Each row is a point. The points of each table are mixes of a few directions, plus a little noise. How many directions does each table use, and how many do they share? Where both have some left over, give the other angles between the two spaces (their principal angles), to ten degrees, smallest first.
(in the rows, 128 means zero)

First, 7 rows:
[[115 153 150]
 [173 113 113]
 [124 124 125]
 [105 152 150]
 [193  90  92]
 [ 94 134 134]
 [ 92 130 132]]
Second (7 x 3):
[[135 127 126]
 [153 118 118]
 [100 138 140]
 [130 127 128]
 [135 124 125]
 [195 104 104]
 [ 53 156 157]]
Directions: first 2, second 1, shared 1

First, 7 rows:
[[129 126 124 126]
 [117 178 191 154]
 [131 117 114 123]
 [118 168 175 148]
 [127 128 129 129]
 [136  90  80 107]
 [137  92  82 109]]
Second, 5 rows:
[[114 190 205 160]
 [134 104  98 116]
 [132 109 105 119]
 [131 117 114 122]
 [130 120 118 124]]
Directions: first 1, second 1, shared 1

First (10 x 8):
[[155  84 131  97 106 162 130 146]
 [163 100 171 129 113 101 133 138]
 [ 88 159  77 125 145 163 123 117]
 [ 77 203 110 173 165  87 123  98]
 [156 132 197 165 127  42 134 125]
 [103 156 107 138 143 130 125 116]
 [110 140 103 124 135 149 125 124]
 [135 109 119 110 120 154 128 136]
 [152  97 141 111 113 139 130 141]
 [142 101 125 106 115 155 129 140]]
Second:
[[ 75 158 118 134 115 160 137  90]
 [110 161 116 129 124 118 124 108]
 [124  57 150 117 144 181 149 153]
 [ 99 153 111 106 145 117 126 115]
 [191  78 152 141 126 117 126 170]
 [176 108 137 131 131 100 120 157]
 [120 181 112 138 112 101 117 102]]
Directions: first 2, second 3, shared 0; angles 30, 50

First, 11 rows:
[[133 134 155 132 166  90 115 197 103 173 144]
 [123 130 137 118 115 119 156 118 152  96 109]
 [124 132 135 121 114 126 149 117 140 107 120]
 [143  69  16 153 206 149  12 135 176 158  95]
 [126 132 146 123 133 108 141 148 132 125 123]
 [128 112  81 134 117 170 105  75 145 114 121]
 [130 126 129 130 141 120 118 147 123 141 131]
 [125 140 151 122 113 121 152 129 122 120 132]
 [123 139 148 122 104 129 157 113 124 109 129]
 [125 159 177 129  89 139 160 122  67 150 174]
 [125 133 132 125 109 138 142 108 127 115 130]]
Second, 8 rows:
[[149 124 157 132 154 156 149  90 150 141  95]
 [130 188  76 130 125 116 147 136 155 170 104]
 [131  88 128 113 111  97  88 171  79  85 170]
 [111 184  94 135 109 138 162 106 161 155 110]
 [181 102 115  94 121  97 101 144  87  92 129]
 [104 143 135 140 118 148 150 106 145 133 128]
 [ 97 108 140 141 142 112 100 174 116 133 158]
 [123  92 181 137 145 157 131 104 129 113 130]]
Directions: first 3, second 4, shared 1; angles 70, 90

First, 9 rows:
[[156 106 143 125 130 191 193 155 116 121 114  74 123 104]
 [146 160 124 108 176  29 105  97 126  92 150 172 136 142]
 [100 165 111 147 129 108  90 112 182 173 173 124 127 126]
 [123 133 132 147 142 123  78 119 165 129 134 121 134 129]
 [ 93 130 127 134 112 122 133 144 153 164 143 130 114 110]
 [146 106 131 104 115 147 188 143  70 106 101 133 125 130]
 [142 116 131 122 129 130 120 121 102 102 106 141 136 143]
 [144  78 159 120 133 149 149 155 100  84  78 125 123 118]
 [100 156  95 144  87 154  97 106 139 181 153 130 135 150]]
Second:
[[139 174 131 125 123 121 102 147 112 144 131 135 146 135]
 [153 165  96 128 152 111 132  74 144 128 172 116 136 147]
 [150 140 127 129 146 125 148 122 143 120 141 111 124 121]
 [144 183 102 149  71 118  90 110 135 134 117 184 112 163]
 [126 134 114 146  80 129 112 117 138 124 106 171 104 146]
 [147 114 165 117 174 138 170 173 133 116 128  77 131  85]
 [ 53  18 142  98 174 141 138 123  93 138 135  90 161 111]
 [112  95 146 133 104 141 131 157 126 121  94 142 111 116]]
Directions: first 5, second 4, shared 2; angles 90, 90

First:
[[112 168  85 146 104 152 130 116  85 153 124 116 108 168 140 151 103 149]
 [104 108 120  75 119 138 138 177 184  80 126 128 164 128  88 100 121 145]
 [125 137  89 173 128 156 119 104 103 154 150 126 124 157 141 156  82 152]
 [150 115 158 131 156 154 128 138 135 104 136 131 148 104 119 108 164 133]
 [109 132 131  73 108  97 129 172 176 103 107 108 137 110  91 132 102 127]
 [131 112 146  86 114 132 108 163 181 114 147 107 153  94  80 146  99 125]
 [152 143 156 153 144 105 129 102  92 149 112 127 100 112 155 134 162 107]
 [128 121 134 152 147  93 139 104 114 134 112 147 110 134 160 113 146 114]
 [130 139 133 148 150  97 142 119 110 123  96 132 109 129 152 118 141 126]
 [138 117 152 118 122 133 130 115 115 134 135 142 125 123 138 107 179 103]
 [126 116 105 155 117 151 117  96 111 160 164 142 127 153 142 142 108 127]]
Second:
[[121 130 103 155 141 146 138 119 113 125 129 139 131 154 142 119 121 150]
 [138 117 131 157 157 123 118 126 145 125 136 125 137 114 123 144  95 140]
 [142 151 137 132 124 134 118 129 114 140 126 108 118 117 122 153 123 128]
 [107 125 109 133 132  87 141 122 137 126 106 138 117 145 144 121 107 129]
 [144 155 153  88 120 166 121 178 139  98 121  90 147  94  82 133 143 145]
 [130 108 166 103 111  87 155  87  90 143 109 175  97 137 179  65 249  61]
 [122 130 119 116 105 136 120 128 130 139 140 121 126 132 119 143 113 125]
 [121 109 106 139 131 147 114 132 158 128 158 127 150 134 110 146  73 147]]
Directions: first 6, second 6, shared 6

First:
[[140 100 107 121  60 135 100  79  56 142 134 100 105 118  81 126 180 147
  166 123 105 106 133 148]
 [129 110 122 113 140 117 170 149 140 123  97 131 140 133 109 136 114 150
   98 109  87 153  76 121]
 [158 132  93 106 136 116 185 120 155 116 104 140 144 138 128 152 132 191
  129 108 108 133  81 156]
 [ 92 102 154 138 137 117 123 158 149 136  93 143 132 124 115 122 110  96
   92 149 141 146 131  89]
 [151 129 149 135 150 174 129 123  95 102 137  77 117 130 164 110 118  80
   81  87 191 162 144 147]
 [153 166 106 136 115 118 162 133 128  72 148 153 124 127 153 117 126 112
  136 112 152 117 154 193]
 [115 149 124 143 132  97 151 155 181 101 111 183 136 128 146 127 112 111
  123 157 167 119 156 142]
 [ 96 132 146 134 115 124  60 127 102 170 176 126 118 120 108 119 134 116
  174 157  73  98 150  86]
 [117 135 150 123 167 154  72 109 145 189 154  98 135 135 145 142 126 150
  155 150 127 117 130  70]]
Second:
[[147 130 110 190 101 125 154  69 147 158  78 148 162 100 115 142 171 151
  146 100 129  97 131 146]
 [139 119 133 148 140 126 130  94 138 161 110  99 129 118 107 130 132 144
  124 101 114 147 125 110]
 [144 119  94 148 104 119 157 104 127 144 111 176 121 125  99 136 162 124
  156 117 126  87 139 153]
 [105 122 128 114 124 134 118 168 109 110 141 156 127 135 121 129 100 120
  118 153 111 138 130 136]
 [148 101 101 108 123  80 157 100 151 165 118 135  80 138  74 125 170 128
  164 117 114 100 127 103]
 [138 107 117 104 135  95 140 116 143 155 128 118  88 139  88 123 145 128
  145 121 113 125 124 100]
 [119 182 165 109 137 177  93 173 112  48 170  98 168 133 246 118 101 107
  101 156 198 131 128 159]
 [114 154 157  95 142 149  99 172 118  78 164 101 138 140 192 117  99 113
  107 155 160 143 124 131]
 [138 132 125 197 114 144 138  79 134 157  83 134 173  97 120 142 142 154
  125  97 120 127 131 144]
 [ 98 107 138 108 125  89 119 150 146 140 114 128 121 128  91 127 113 143
  124 155  86 148 111  87]
 [120 134 141  86 162 169 102 182  83  93 189 114 102 155 154 117  74  96
  100 137 138 165 139 141]]
Directions: first 6, second 5, shared 1; angles 30, 50, 60, 80

First:
[[124 130 141 135 134 107 124 115  99 100 127 151 125 116 130 142 146 120
  110 129 104 130 129 103 150 127 161 132 130 130 121 166]
 [157 153 123 105 118 120 131 100 138 159 131 118 132 141 135 121 129 131
  127 128 147 128 142 136 106 122  95 127 137 149 145 141]
 [ 76 106 108 147 141 151 125 158 138 124 147 107 113 120 111 136 118 131
  124 129 138 126 109 137 132 140 138 135 125  72  96  93]
 [153 135 148 150 151 103 118 132  92 130 136 128 158 104 147 113 166 121
  143 116 115 127 144  94 142 136 149 105 132 147 144 129]
 [119 156 123 125 117 136 107 105 105 132 139 115 121 148 128 154 121 119
  105 129 146 132 154 150 117 141 103 134 136 109 123 146]
 [148 117 135  72  53 161 111 122 169 101  71 189  94 213 134 148  41 120
  124 160 136 127 109 219  92 109  72 185  99 142 136 136]
 [157 131 145 119  90 163 149 156 159  98  74 140 125 163 111 130  75 127
  147 138 113 132 145 158 126 115 103 109 110 185 166 111]
 [101 160 119 149 141 126 100 106  82 137 166  96 129 122 127 155 147 119
  101 121 148 134 159 128 128 154 119 122 145  85 111 145]
 [145  48 128 152 194  92 159 191 171 176 148 124 170  52 158  36 192 153
  202 110 114 109  54  57 144 114 191 111 122 131 128  43]
 [100 145 110 130 143 117 154  99 128 122 142 111 109 105  98 148 145 135
   92 126 115 133 133  95 145 122 151 125 144 126 110 170]]
Second, 8 rows:
[[ 95 152 150  84 147 101 124 122 132  72 152 140 108 160 137 162 147  91
  159 123 140 121 106 156 124 133 147 108 167 106 113 120]
 [127  66  64 159  95 192 158 146 143 179 110 120 127  79 112  87  96 153
  111 137 144 140 116 116 145 131  82 137  95 112 109 125]
 [118 140 199 127 145  64 100 106  83 104 154 176 121 136 118 143 163  96
  116 120 124 132 126 150 102  73 148 124 131 142 134 136]
 [ 81 136 157 133 134  93 134 152 103  55 153 136 127 163 144 137 152 111
  120 115  92 124 111 129 107 121 134  76 117 141 120 135]
 [146 143 111 115 127 132 160 129 160 102 115 152 113 110 111 139 142 109
  149 101 153 110 129 135 139 104 110 112 163 136 109 155]
 [122 155 158 145 135  93 129 145 110  81 133 127 141 155 141 133 150 130
  114 111  86 118 140 111 110 120 139  94 116 165 141 147]
 [160 120 115 124 127 154  96 103 132 209 115  97 140 118 130 119  96 156
  127 161 142 143 144 123 141 160 143 189 120 109 151  99]
 [176 112  68 136 113 194 123 121 162 222  92  75 146 103 130 104  78 178
  129 156 143 136 152 103 157 181 122 185 115 113 147 107]]
Directions: first 6, second 5, shared 0; angles 30, 50, 60, 70, 80

First, 9 rows:
[[ 75 122 138 111 140 156 137 102 173 129 150 129 175 158  74 138 139  57
  118 142 149 129 139  95 116 153 107 174  76 136 119 138]
 [148 147 138 168 102 109 114 131 103 123  91 127  97 101 160 110 113 155
  118  96 133 109 121 152 143 113 136 121 162 118 138 109]
 [138 116 111  93 162 136 145 151 151 126 152 137 129 139 132 145 132 139
  159 161  99 146 125 118 111 131 116 117 120 134 119 143]
 [129 114 123 122 111 120 119 114  84 141 142 112 138 134 113 126 141 137
  107 121 145 138 136 133 139 125 162 104 131 130 134 135]
 [148 137 135 164  88 104 107 120  71 132 101 115 105 105 149 108 123 161
  101  91 146 116 127 155 152 111 160 104 164 120 143 113]
 [119 151 134 122 184 154 157 165 244 100 112 169 117 125 152 144 102  97
  188 160  82 115 112 107  92 140  43 189 106 126 108 121]
 [ 83  78 110  62 134 150 134  86 100 156 207 101 203 185  39 149 176  81
   97 161 162 168 154  93 126 153 170 111  70 150 123 168]
 [150 142 130 148 125 117 126 145 128 120 104 135  99 108 162 121 114 154
  139 117 115 117 119 143 130 117 121 123 153 120 131 115]
 [161 144 132 162 106 105 115 142  97 123  93 128  88  97 171 112 112 172
  127 101 122 114 119 156 143 108 138 109 170 117 137 110]]
Second (8 x 32):
[[126 134 139 128 126 135 129 127 128 132 128 117 139 128 128 132 131 127
  132 145 131 129 130 134 132 131 118 124 140 137 123 118]
 [ 92  35 100 171 118 130  81 143 132 135 151  73 161 182 175  74  70  98
  153 115 199 136 141 114  59  95 108 202 111 128 111 103]
 [183 169 142  96 143  84 141  92 126 126 103 193  82  93 156 155 132 181
   97 113 101 106 113 138 216 143 160  60 142 123 138 170]
 [105  90  94 132 124 118 101 138  94 160 144 102 125 153 147 131 138 115
  132 107 125 143 119 118 113 122 137 151 121 134  90  87]
 [132 186 161 117 129 157 166 132 147 106 120 138 137  99  76 143 153 125
  128 158 104 127 133 139 131 143 115 110 138 129 153 143]
 [145 129 140 152 137 141 150 133 190  62 113 164 127 118 101  80  73 124
  124 112 160 109 146 120  81 119 127 156  92  92 198 215]
 [116 151 141 109 119 137 127 126  99 160 134 103 142 126 127 163 170 128
  136 159 105 139 124 141 155 139 116 104 160 156  92  73]
 [125 136 112 115 130 121 130 131 106 141 130 133 111 125 116 146 154 126
  120 113  99 138 117 122 136 136 144 120 123 127 115 116]]
Directions: first 3, second 4, shared 0; angles 50, 70, 80

First (10 x 32):
[[ 78 146 126 161 162  87 109  70 122  63 123 158 126 131 194 101 163 128
   85 102 125 125 103  95 116 184 151  96  52 123 170  94]
 [193 125 142  94 150 142 141 136 190 194 153 109 125 125  46 125 127 141
  180 125 171 130  85 102 121  94 100 186 168 127 123 155]
 [164 116 114 121  77 157 133 198  73 145 118 128 119 116 125 166 135 125
  131 145  85 138 196 167 147 104 134 117 193 141 123 148]
 [ 51 122 126 142 116 120 128 102 114  90 113 120 142 145 169 118  75 113
  101 144 122 111 133 159 127 141 134  97  89 114  85 105]
 [162 129 111 128 107 143 130 164  92 137 121 145 100 124 128 156 160 133
  123 132 100 130 151 141 137 116 123 126 166 136 131 131]
 [118 141 115 128 161 114 126  72 160 122 126 156  76 158 122 122 149 141
  112 125 147  98  42 110 105 128  92 153  98 114  93  86]
 [181 136 133 119 149 124 126 134 150 153 142 136 123 115 100 125 172 138
  149 108 142 143 115  93 124 129 126 152 142 136 171 144]
 [103 128 143 144 128 110 117 132 110  97 131 118 179 104 166 110 128 117
  120 113 118 154 177 119 138 162 171  90 101 137 184 142]
 [135 117 145 121 117 136 131 158 129 139 136  99 175 107 115 124 102 119
  151 128 132 148 173 133 142 125 148 121 144 138 152 159]
 [ 97 118 124 120 114 142 140 117 139 137 123 113 118 150 114 135  72 123
  127 157 139 103 105 163 125 103 103 140 129 115  54 113]]
Second (10 x 32):
[[158 133 120 127 129 132 127 138 121 137 126 143 106 126 122 137 158 136
  129 124 119 130 125 122 127 124 123 137 144 132 140 129]
 [108 136 115 122 150 138 131  88 168 149 122 137  73 169 109 128 102 132
  123 153 159  77  27 139 107 110  71 172 119 102  36  85]
 [114 134 119 131 134 139 124 121 135 138 118 134 100 147 132 127 110 126
  123 148 135 100  85 145 121 126 105 146 128 115  82 108]
 [ 91 129 126 144 112 139 116 153 100 117 115 118 148 125 171 123  94 110
  117 148 114 120 154 160 140 148 145 108 127 122 116 128]
 [136 135 169 136 126 117 132 108 139 133 107 108 172  91 120  56  80 138
  166 126 134 165 167 143 135 131 182 116  97 150 200 191]
 [166 116 152 114 127 100 142 121 135 115 151 117 177  95  96 122 165 141
  146  83 127 186 192  83 134 122 165 105 121 156 219 169]
 [133 130 105 110 153 132 136  93 169 147 140 147  63 172  92 158 149 138
  117 133 155  84  30 110 104 103  59 174 134 106  46  75]
 [167 136 129 137 118 134 121 158  99 135 114 141 124 105 139 120 154 135
  137 125 102 149 166 134 137 135 154 121 147 144 181 157]
 [127 134 115 141 116 143 116 161  96 129 115 137 117 126 158 137 132 120
  118 143 107 119 142 149 136 141 133 122 146 125 124 125]
 [ 80  98 129 117 115 107 134 139 117  80 171  97 201 125 141 171 136 105
  103  98 128 151 193  95 139 139 143  79 117 127 135 113]]
Directions: first 4, second 4, shared 2; angles 30, 80

First:
[[113 103 108 103 104 100 140 138 152 115 179 124 112  87 118  99 145 115
  136 128 105  98 127  84 134 101  99 145 104  61 176 139]
 [150  73 140 130 172  73  81 109 190 202 183 156 129 144 122 126 163 132
  186 128 153 162 101 109 182 119 141 167 165 115 187 142]
 [105 117 103 100  89 107 156 145 137  92 169 119 112  79 123 100 137 109
  117 127  96  84 135  87 120 100  94 136  94  57 163 138]
 [131 151 138 142 140 139 126 129 113 133  90 137 138 152 138 152 117 127
  112 127 143 135 135 158 120 143 145 122 141 165  91 124]
 [149 102 139 133 145 139 104 105 135 151 148 115 128 139 115 115 137 155
  166 132 134 164 112 122 147 135 133 125 141 143 150 120]
 [132 164 145 154 155 135 120 131 115 150  64 156 147 173 148 174 112 121
  103 125 159 141 136 180 122 151 162 125 157 190  68 126]
 [129 134 134 136 141 120 123 130 132 143 114 142 134 143 134 144 127 123
  124 128 140 132 128 142 130 134 140 133 139 142 116 130]
 [ 96 157 106 114  93 113 167 160 118  86 116 137 122  99 139 131 119  92
   77 124 107  70 151 123  99 111 110 131 101  89 109 138]
 [147 150 140 139 113 225 136 103  59  81  88  65 129 135 113 111  99 179
  132 135 114 165 128 147  97 161 126  69 110 188  91  94]]
Second (11 x 32):
[[124 154 149 142 132 137 130 130 112 128 112 116 139 143 132 154 120 135
  115 125 143 119 143 157  96 137 139 108 131 157 100 106]
 [116 103  99 100 107 124 145 120 142 103 149 133 116  95 125  90 119 127
  133 131 105 116 117  88 162 119 108 139 111  83 158 160]
 [128 114 145 111  99 165 137  99 117 119 120  96 122 134 108  84 124 158
  157 126 103 146 108 108 136 138 115  96 110 140 170 115]
 [151 115 158 134 128 154 107 112 120 157 112 108 126 162 111 108 150 145
  166 127 119 173 106 127 131 138 132 111 134 165 160 101]
 [101 181 121 147 145 101 148 156 117 105 123 144 146 113 157 199  98 110
   65 126 166  68 177 175  80 126 143 130 133 128  45 129]
 [136  87 106 105 116 125 125 119 148 129 148 136 112 113 118  82 141 125
  155 131 102 147 101  83 174 119 112 148 121  93 178 154]
 [143  61  72  98 129  93 115 133 176 136 173 169 102  93 124  74 155  98
  156 136  98 150  92  56 211 102 106 192 128  50 190 189]
 [103 178 132 145 136 117 148 146 111 105 118 130 145 121 149 186  98 123
   76 126 159  77 170 173  79 132 141 116 129 139  58 120]
 [101 178 144 141 124 135 153 134 102 102 110 113 145 126 141 172  95 138
   87 124 151  83 165 171  75 138 138  97 122 152  71 108]
 [149 131 134 153 162 106  98 148 135 164 125 149 133 150 135 161 153 107
  127 129 149 148 131 149 123 124 146 152 154 144 108 120]
 [155 104 151 130 128 151 103 112 127 160 118 113 123 159 109  99 155 141
  171 127 114 179  99 117 143 134 129 119 135 156 171 107]]
Directions: first 3, second 3, shared 0; angles 30, 30, 30

First:
[[135 117 114 138 145 126 130 113 142 146 144 160 146 122 122 125 110 151
  124 111 128 131 121 130 127 137 113 110 107 134 151 136]
 [108 154 167  98  93 130 118 138  93  59 107  66  67 136 132 119 180  78
  155 171 134 108 148 156 127  99 144 170 175 121  84 108]
 [133 126 116 144 122 136 140 166 132 174  98 104 158 138 147 154 108 125
   99 125 122 149 120  69 134 137 159 131 132 115 111 129]
 [119 134 149 104 132 118 112  81 118  62 162 148  83 118 106  95 159 125
  168 137 137 100 141 205 122 112  91 131 129 145 144 124]
 [133 120 120 134 138 126 128 118 136 138 140 149 138 124 124 125 118 143
  125 117 129 129 124 132 127 134 118 116 115 132 144 133]
 [114 139 158  97 125 119 110  79 111  45 161 139  69 119 104  90 171 116
  177 145 138  93 146 216 121 106  92 138 138 145 137 120]
 [128 138 123 144  93 147 148 220 117 189  52  41 158 152 172 180 115  91
   79 147 116 162 121  15 138 133 205 157 164  93  64 119]
 [145 107  98 152 155 126 135 119 155 182 145 178 175 122 124 135  87 168
  108  94 124 142 112 107 129 150 115  94  91 134 163 144]
 [142 110 100 149 153 126 135 120 152 177 142 171 171 122 125 134  91 163
  109  97 124 142 113 109 129 148 117  99  95 133 158 142]
 [123 133 135 121 124 127 125 124 122 110 131 123 114 128 127 123 138 121
  136 136 130 121 132 142 127 122 126 134 134 129 124 124]]
Second, 10 rows:
[[156 109 122 176 116  99 126 133 144 195 129 152 222 148 135 162  75 126
   83  84 133 179 103  93 140 149 142  68 117 117 153 167]
 [111 109 139  85 135 127  88  59 103  69 155 141  48 126 114  84 170 104
  173 132 154  81 134 220 116 111 103 157 135 154 145 110]
 [130 165 166 146  91 109 144 162 122  97 117  96 157 135 125 147 135 105
  124 148 118 154 141 119 139 113 137 110 155 109 103 141]
 [127 143 123 134 129 138 148 161 136 136 115 113 136 122 134 138 123 141
  120 140 115 133 132  93 132 129 138 133 129 119 112 124]
 [126 161 192 129  79  89 116 115 104  52 137 102 128 144 115 126 159  75
  148 146 137 141 143 184 137 101 121 108 170 120 114 146]
 [131 104  59 138 178 172 159 172 163 219 103 143 147 109 147 143  86 192
   95 115 106 127 115  35 123 159 145 145  86 124 129 111]
 [109 153 165  97 111 124 120 114 103  45 135 101  69 124 115 105 177 101
  168 163 131 101 151 184 124 101 115 155 156 132 108 113]
 [127 118 129 119 129 124 113 104 122 118 137 138 115 130 125 119 133 121
  137 124 137 120 125 155 126 126 121 130 126 135 139 129]
 [135 108 108 136 141 132 125 123 137 164 130 146 144 128 132 130 107 141
  115 109 132 133 116 115 127 141 129 121 112 132 144 131]
 [126 103  75 119 171 164 140 137 147 181 119 145 116 113 138 125 111 173
  118 119 120 111 119  85 120 146 133 153  96 136 136 107]]
Directions: first 2, second 3, shared 1; angles 40

First:
[[129 147 125 155  99 152 157 140 109 147 116 127 143 106 174 177 109 123
   90 140 107  86 125 130 133 156 135 177 136 118 101 141]
 [126 112 130 102 155 107 102 116 145 110 138 130 114 149  86  86 147 132
  161 117 148 167 130 126 124 102 122  85 121 138 152 116]
 [128 133 128 136 121 134 135 131 124 131 126 126 130 124 138 139 123 127
  120 130 122 121 126 129 130 134 129 138 129 125 122 129]
 [125  97 133  81 180  86  79 106 160  95 146 132 100 168  48  45 162 135
  189 107 165 203 133 125 119  80 114  45 114 145 176 105]
 [131 157 124 171  80 166 173 149  99 159 111 125 154  92 201 204  97 121
   71 147  95  58 124 130 136 172 138 205 141 110  85 150]
 [128 120 129 117 141 117 116 123 136 120 134 129 121 137 107 106 137 130
  144 121 137 148 129 127 127 117 125 108 124 133 141 123]
 [123  93 133  77 184  85  75 106 162  91 148 132  98 171  40  39 164 135
  196 104 169 208 133 124 118  78 113  36 112 150 178 103]
 [128 140 128 146 109 144 145 136 117 140 122 126 138 115 155 159 117 125
  106 137 114 102 126 128 131 145 131 158 131 121 110 137]
 [128 142 125 148 105 145 149 137 115 143 121 127 140 112 160 162 114 125
  103 137 113  98 126 128 131 148 133 162 134 121 109 136]
 [131 143 125 151 103 146 151 138 112 144 118 126 141 108 167 167 112 125
   98 139 110  93 126 131 133 151 134 169 134 118 106 139]]
Second:
[[137 150 121 113 133 158 136 141 107 154 160 114 129 148 150 139  94 124
  152 145 179 162 186  96 133 122 114 119 154 142 131 183]
 [104 114 119 132 107  84 131 138 159 103  93 153 133 122 118  94 148 127
  102 125  94  89  78 173 105 125 146 133 106  84 124  73]
 [156 160 117 128  60 143 144  64  89 144 139  56 105 125 144 122 122  98
  153  88 142 164 130 107 175 117 118 114 128 180 119 151]
 [135 131 105 148 155 152 136 149 133 136 130 143 161 173 111 144 119 145
  107 181 137 160 147  85 149 139 134  99 165 109 135 155]
 [109 102 167 109 151 100 105 140 143 111 124 155 105  76 133 126 145 131
  138  91 107  74 109 181  81 126 124 171  88 127 128  88]
 [126 103 157 130 180 132 105 141 136 120 131 155 126 105 115 154 142 146
  126 125 109 108 125 135 112 139 126 149 118 134 134 116]
 [118 112 191  83 156 120  97 133 116 129 157 134  78  52 161 141 125 121
  178  63 141  82 151 178  72 117 103 190  83 168 127 121]
 [134 119  99 172 108 114 138 103 147 107  86 128 155 154  85 120 162 136
   79 148  74 134  65 117 169 142 154  97 134 105 126  90]
 [110 152  89 117  85 111 156 154 139 132 121 131 143 165 146  86 104 115
  122 158 158 135 140 135 115 114 135 107 144  81 124 136]
 [152 137 115 147 144 165 132 117 111 143 140 111 145 158 115 156 121 137
  123 155 138 173 150  74 170 138 126 102 160 148 132 167]]
Directions: first 1, second 4, shared 0; angles 90

First (10 x 32):
[[ 76 162 110 126 161 144 169 190  89 104 132  96  68 144 168 129 141 168
  167  89  86 168 190 115 103 105  96 122  75 149 150 103]
 [163 125 165 143 132 126 137 117 130 132 129 158 131 137 143 123 121 110
  156 139 126 115 117 143 151 151 137 121 149 130 106 134]
 [ 92 144 109 123 144 137 146 160 107 116 130 106  97 136 146 132 136 154
  141 105 107 151 163 117 108 109 110 127  96 135 143 113]
 [ 55 130  51  98 120 128 108 146 124 116 127  68 127 110  96 138 142 163
   65 106 136 153 148  92  81  89 110 145  84 124 174 121]
 [146 133 154 139 137 130 141 131 124 130 129 149 119 139 149 125 125 121
  157 130 117 128 130 141 141 139 131 121 139 133 114 129]
 [101 120  88 112 115 125 103 119 140 127 127 101 145 110  97 134 131 136
   78 128 146 129 119 111 108 112 127 140 120 118 149 131]
 [111 113  91 110 107 121  98 107 144 132 126 107 157 108  87 132 128 130
   71 137 153 123 107 115 114 116 135 142 127 114 144 135]
 [155 153 187 157 162 140 179 162  99 123 131 163  81 160 190 123 124 127
  220 117  87 137 161 152 154 146 119 105 131 149  99 114]
 [206  95 171 141  99 114  97  62 167 155 125 181 186 116 102 121 111  74
  110 174 168  81  58 152 167 166 166 129 195 112  91 154]
 [174 108 151 132 108 116 106  86 154 143 126 158 168 120 107 126 116  99
  111 157 155  99  82 143 150 151 151 132 168 117 108 145]]
Second:
[[ 85 118 126 138 132 136 137 139 103 154 154 139 120 125 149 167 124 120
  122  81 112 133 139 128 111  97  86 135  88 134 106 115]
 [103 149 135 120 147  98 126 120 127 112 116 129 159 142 137  77 137 139
  119 156 120 140 132 134 136 169 134 140 103 135 151 155]
 [105 113 108 135 130 133 167 154  93 150 142 116 120 142 184 172 124 117
  113  56  76 133 155 118 103  98 116 130 119 138 111 125]
 [207 121 130 133 100 161 128 126 169  95 110 100  73 111  97 127 127 137
  149 152 145 129 131 117 145  96 162  97 199 114 128 131]
 [191 107 131 123 105 134 105 107 150 151 113 138 123 135 117 149 117 119
  134 133 134 108 127 124 141 135 152 100 199 127 114 148]
 [ 99  98 114 139 112 132 137 120 118 151 153 126 143 113 143 169 121 103
   80  80 115 124 117 124 110  85 106 144 108 122 103 130]
 [222 109 107 127  90 154 138 125 168  93 107  85 109 103  91 134 125 117
  119 152 156 109  97 113 134 102 198 116 221 102 135 114]
 [ 76 165 159 123 159 104 101 114 132 111 125 153 141 134 112  64 139 154
  148 180 145 150 136 145 148 171  96 136  63 139 149 146]
 [ 62 172 142 114 177 100 114 146  92 135 132 164 164 145 123  93 139 145
  168 161 150 128 119 149 125 197 104 153  53 143 155  88]]
Directions: first 2, second 6, shared 1; angles 50
